Every row gives one point. The ring and each string are closed loops that go straight from each point to the next, and from the last back to the first. Before rounding, they use only three directions, however many columns there are. How many times does the string pass through the ring? Passing back the other way cancels.

Ring (8 x 3):
[[  5 -39   6]
 [ 15 -25  22]
 [ 19  -4  22]
 [ 17   7  15]
 [  6  12  -9]
 [ -3  -3 -27]
 [ -6 -21 -28]
 [ -4 -35 -16]]
String:
[[  0 -14   0]
 [-19 -23   7]
 [ -5 -49  -3]
 [-13 -35  22]
 [ 18 -60   7]
 [ 23 -42   2]
 [ 13 -21  -1]
 [ -5  -6  33]
 [  6 -13  45]
 [ 36 -33  30]
 [ 29 -30   5]
 [ 13 -19   3]
 [  1 -13  33]
 [  7 -29  42]
 [ 23 -51  14]
 [ 18 -43  -3]
 [  3 -19   3]
 [-19 -15  19]
 [-12 -37  -6]
 [ 11 -54 -41]
 [ 11 -36 -29]
 [ -3 -18  -9]
 [-23 -12  -5]
 [-20 -29 -32]
 [  6 -45 -48]
 [ 12 -35 -28]]
Times through: 5
String:
[[ -6 -44 -45]
 [-22 -34 -15]
 [-17 -14  11]
 [  4 -18  -2]
 [ 19 -39 -16]
 [ 26 -60 -14]
 [ 12 -47  17]
 [  4 -29  32]
 [ -6 -10  41]
 [ 19 -22  42]
 [ 37 -25  28]
 [ 33 -25  -4]
 [ 13 -14   0]
 [ -5   5  22]
 [  1  24  32]
 [ 17  22  10]
 [ 28   8 -16]
 [ 24  -8 -23]
 [  1  -3   0]
 [-10  12   1]
 [-15  18 -17]
 [ -5   0 -45]
 [  8 -20 -45]
 [  7 -21 -26]
 [ 13 -36 -42]]
Times through: 1

Ring (9 x 8):
[[-11  -8 -14   2   1 -19   4  -5]
 [ 24  17  14  28 -17  -2 -12   0]
 [ 38  31  27  41 -22  10 -18   6]
 [ 26  26  21  36 -13  11 -11  10]
 [  4  16   8  22  -2   5  -2  10]
 [-20   6  -5   3   8  -9   4   5]
 [-32   0 -13  -8  11 -19   6   1]
 [-41 -13 -24 -17  14 -29  10  -5]
 [-36 -20 -29 -15  13 -29  13  -7]]
String:
[[  7  21  13  19  -8  -3 -10   4]
 [  5  23  14  21  -4   3  -7   9]
 [ -4  14   5  19   3   5   2  12]
 [-15   0 -10  13  11   2  12  12]
 [ -4   7  -2  15   2  -1   3   7]
 [  2  12   5  16  -4  -4  -4   4]
 [ 36  38  33  41 -21  13 -20   9]
 [ 57  46  43  58 -29  26 -24  14]
 [ 57  41  40  57 -29  23 -23  11]
 [  9   6   1  22  -5   0   0   5]
 [  4  10   4  16  -6  -6  -4   2]
 [ 28  25  21  30 -20  -1 -18   0]
 [ 34  23  21  31 -24  -3 -19  -3]
 [ 11   2  -1  16 -10 -12  -5  -5]
 [-16 -17 -23   1   7 -17  12  -3]
 [-11  -3 -10   6   3 -12   5   0]
 [ -1   5  -1  10  -5 -13  -4  -2]
 [  4   5   0  10  -9 -16  -7  -6]
 [ -6 -12 -16   4  -2 -20   4  -7]
 [-11 -17 -21   4   4 -17  10  -4]
 [ -7  -5 -11   9   1 -11   5   0]
 [ -5   3  -5  10   0  -9   1   1]
 [ 25  24  19  29 -18  -1 -16   1]
 [  2   6   0  16  -3  -5  -1   3]
 [ 13  12   7  25  -8   2  -4   5]
 [ 19  23  18  27 -14   2 -13   4]
 [ 32  34  29  37 -20   9 -19   7]
 [ 33  33  28  45 -14  21 -12  16]
 [  2  10   2  25   3  11   6  14]
 [-12   0  -9  11   8  -2   9   8]
 [ -2  11   3  14  -1  -4  -1   5]]
Times through: 5
String (28 x 8):
[[ 38  36  32  47 -18  21 -15  14]
 [ 29  36  30  38 -17  13 -17  11]
 [  7  18  11  19  -7  -3  -8   4]
 [-13   1  -8   9   7  -5   8   7]
 [-25  -4 -14   4  15  -4  14   9]
 [-26   3  -9   2  13  -6   9   9]
 [-17  15   3   4   4 -10  -3   5]
 [ -6  17   7   8  -3 -11  -8   2]
 [ -4  12   3  10  -3 -10  -5   1]
 [-30 -12 -21  -5  14 -17  13   1]
 [-60 -26 -39 -28  27 -32  22  -3]
 [-50  -9 -23 -27  15 -38   6  -8]
 [-34  -6 -17 -15   8 -30   4  -6]
 [-15   3  -6   0   1 -18  -1  -3]
 [-24 -11 -19  -3  10 -17  11   0]
 [-51 -36 -45 -24  22 -34  24  -8]
 [-42 -32 -40 -20  16 -35  19 -10]
 [-19 -15 -21  -5   4 -25   7  -8]
 [  4   6   1  11  -9 -15  -7  -5]
 [  8  15   8  16 -10  -9  -9  -1]
 [ -1   2  -4  12  -2  -9   0   0]
 [ 14   6   2  22  -9  -4  -3   1]
 [ 53  32  32  48 -31  10 -24   2]
 [ 57  44  43  51 -35  12 -31   4]
 [ 37  34  30  38 -24   6 -22   4]
 [ 19  22  17  26 -14   1 -12   4]
 [  0   3  -3  17   0  -1   4   6]
 [ 24  19  15  37  -9  14  -4  12]]
Times through: 5

Ring, 9 rows:
[[  8   5 -30   2  13 -21 -22  25  -3  30 -28  -8]
 [ 14  18  -7   4  -7 -16 -14  17   5  23 -11  -4]
 [ 12  23  18  10 -21  -3  -2   3   8   6   6  -3]
 [-10  17  39  21 -12  19  13 -23  -4 -27  20 -11]
 [-35  -2  39  30  13  36  21 -38 -22 -52  17 -22]
 [-31 -17  27  29  14  35  18 -25 -23 -45   4 -20]
 [ -5 -28  -2  19   4  16   4  13 -11  -9 -21  -8]
 [  5 -26 -23  11   6  -1  -9  30  -7  14 -34  -5]
 [  6 -15 -36   5  16 -15 -20  33  -7  27 -38  -8]]
String, 24 rows:
[[-21  28  33  19   6  14   8 -34 -12 -29  23 -19]
 [  9  32  44  15 -33   9   9 -13  10 -11  24  -3]
 [ 37  18  32  10 -58   0   4  21  26  15   6  13]
 [  9   9  12  12 -16   1  -1   8   4   4  -3  -3]
 [-15  14  -2  12  20  -2  -7  -9 -13  -4  -4 -18]
 [  1  28 -26  -1  20 -29 -26  11  -5  29 -15 -14]
 [ 18  12 -34  -3   4 -30 -27  34   4  43 -29  -4]
 [ 35  -2  -6   4 -34 -12 -11  42  17  33 -23  10]
 [ -2  -6 -16  10  12  -5 -11  15  -8  10 -22 -11]
 [-18 -20 -49   7  49 -12 -22  18 -25  15 -42 -21]
 [  6 -37 -58   4  27 -16 -25  48 -12  35 -58  -8]
 [ 30 -21 -13   8 -26  -5  -8  46  11  28 -32   8]
 [ 10 -13  -5  12  -9   1  -4  23   0  10 -21  -2]
 [-13 -19 -23  13  26   1  -9  12 -18   2 -28 -16]
 [ -2 -29 -46   7  29 -11 -20  34 -15  23 -47 -12]
 [  2 -26 -59   2  33 -21 -28  41 -14  35 -53 -11]
 [-14 -10 -44   5  43 -16 -23  17 -21  18 -37 -20]
 [ -3  -3  -4  12   6   1  -5   7  -7   2 -13 -10]
 [ 12   0  -1  10 -11  -3  -6  18   3  12 -13  -3]
 [-12  17 -19   6  28 -14 -17  -1 -14  10 -12 -19]
 [ -1  33  -2   5   8 -16 -14  -3  -3  13   1 -13]
 [ 42  27  29   6 -60  -8  -2  24  29  24   6  14]
 [ 24   9  22  12 -39   2   2  17  15   9   0   6]
 [-21   9  11  17  17  10   2 -18 -16 -19   3 -19]]
Times through: 4

Ring (6 x 14):
[[ 12 -18   6  -7   4   7  13 -13 -12 -37   5  -7  -8 -18]
 [ 35  12  -9 -11  13  16  13 -17   1  -4  10 -12  24 -11]
 [ 29  25  -9  -5  10  10   5  -1   4  25   8  -2  27   9]
 [ 11  18   2   3   2  -2  -3  14  -1  29   4  10   8  21]
 [-19 -21  -1  -5  -6   3 -11  11 -16  -7  -7  30 -21  22]
 [-16 -35   0 -10  -4   8  -2  -4 -20 -36  -5  20 -25   3]]
String (29 x 14):
[[ 38  41 -23 -10  14  18   1  -2  11  48   8   2  45  19]
 [ 26  31 -23 -10  10  17  -3   1   7  42   4  11  35  23]
 [ 20  36   1   6   5  -4  -3  20   6  51   6   8  20  27]
 [  9  16  21  13  -1 -16   1  23  -3  24   6   4  -5  16]
 [  5   5  15   7  -1  -9   1  15  -6  10   4   6  -8  12]
 [  3  -1  -6  -6   1   8  -3   3  -7   5   0  16   1  15]
 [-11  -3 -15  -9  -2  11 -15  11  -9  19  -7  34  -2  34]
 [-26 -12  -7  -4  -9   3 -20  21 -14  17 -11  44 -17  42]
 [-25 -17  15   6 -11 -11 -12  25 -17   2  -6  30 -31  28]
 [ -8 -11  21   8  -6 -12  -1  16 -13  -7   1  11 -24  10]
 [ -1 -11   5  -2  -1   1   0   5 -11  -9   0  12 -11   8]
 [-15 -27 -18 -18  -2  20  -9  -5 -17 -19  -9  31 -11  16]
 [-33 -51 -28 -27  -6  29 -16 -12 -26 -40 -16  46 -24  19]
 [-29 -50   2 -10  -9   7  -6  -2 -27 -48  -9  28 -39   6]
 [ -9 -27  15   0  -4  -4   3   3 -18 -31   0   9 -27  -2]
 [  2 -11  16   3  -1  -5   5   5 -11 -16   4   3 -15  -1]
 [  0 -24  -8 -14   2  15   3 -12 -14 -31  -1  11  -8  -3]
 [  2 -29  -6 -15   3  17   7 -18 -16 -43   0   6 -10 -11]
 [  9 -34   8 -10   4   9  16 -21 -17 -60   5 -10 -17 -29]
 [ 16 -21  -7 -16   8  19  13 -25 -11 -42   4  -6   1 -21]
 [ 15  -9  -5 -11   6  13   8 -13  -8 -20   4   0   4  -7]
 [ 24  -5 -11 -15  10  19  11 -20  -5 -22   6  -6  13 -13]
 [ 40   3 -26 -24  18  33  16 -35   0 -21   9 -14  33 -21]
 [ 43  13  -9 -12  16  18  19 -23   3 -10  13 -21  29 -20]
 [ 35  16  10   2  10   1  17  -6   1  -1  14 -20  15 -14]
 [ 19   6  10   2   5  -1   9   1  -4  -1   8  -6   3  -3]
 [ 19   6  -3  -6   7   9   6  -4  -3   2   6   0  11   2]
 [ 26  18   7   3   7  -1   9   3   1  12  10  -8  13   0]
 [ 36  34  -6  -2  12   7   7   0   8  32  11  -7  32   7]]
Times through: 3
